Rows are points. To make a cloud, some directions were put in groups of two or more. Within a group, all points are equally far from the middle, so they leave a hole (a ring in 2 directions, a hollow ball in 3). The other directions are filled evenly. Then the cloud was stretched, turned, moved and blurred a little. Count the holes, and give their numbers of directions, smallest first.

Cloud (13 x 2):
[[ 36  50]
 [ 12  57]
 [  4 -34]
 [ 46 -24]
 [-50 -35]
 [  8   3]
 [ 20  24]
 [-25  38]
 [ 17  39]
 [ 19  32]
 [-25 -15]
 [ 41  38]
 [ 28  24]]
Holes: 0

Cloud (19 x 3):
[[-22 -54  25]
 [-25 -12  20]
 [ 15  14 -22]
 [ 50 -12   0]
 [ 25 -30 -11]
 [-33 -31  32]
 [ 12 -23  22]
 [-12  32   3]
 [  1 -27 -13]
 [-28 -84  -8]
 [ 24  35  17]
 [-25 -93  42]
 [  2  37  10]
 [-64 -24  10]
 [ 54  32  12]
 [ 29 -27  -4]
 [ 33 -71  15]
 [ 22  15 -24]
 [-29  -1   0]]
Holes: 0

Cloud (21 x 3):
[[ 29  48   7]
 [-42 -56  20]
 [-38 -17  -5]
 [-29  27  29]
 [-26  22 -12]
 [-11 -30   8]
 [ -7 -50  13]
 [-27 -38  22]
 [ 26 -62  -7]
 [-14  27  34]
 [-11 -13  57]
 [ -7  -7  50]
 [-24 -31  20]
 [-13 -30 -23]
 [-20 -33 -25]
 [ 35  45 -34]
 [ 18 -80 -25]
 [ 13  47  51]
 [  9 -43 -25]
 [ 40  20  -4]
 [ -8 -61 -20]]
Holes: 0

Cloud (30 x 4):
[[-10  17 -61  34]
 [-72  -4 -39 -15]
 [ 11 -20  -6  50]
 [ -1  30 -25 -31]
 [ 11   4 -76   0]
 [-38 -30  22 -34]
 [  6  16 -76  13]
 [-20  33  20  -5]
 [-47 -22  33  29]
 [-56 -13 -63   1]
 [-52   9   0  31]
 [-71   6 -37 -14]
 [-60  19 -26  18]
 [-48   5  -1  36]
 [ 44 -26  12  24]
 [-56   9 -59  12]
 [ -8 -24  -2  50]
 [-52 -43 -36   2]
 [ 18 -26  -4  46]
 [ 27 -28   2 -22]
 [  1  16  46   3]
 [-52  19  13  14]
 [ 43 -11   5  35]
 [-54  26 -15 -21]
 [-23  18  42   5]
 [  0   6 -22 -41]
 [-16  39   0 -16]
 [-26   4 -21  47]
 [ 21  -2 -62 -13]
 [ 28 -31  -1  39]]
Holes: 2 (2, 2)
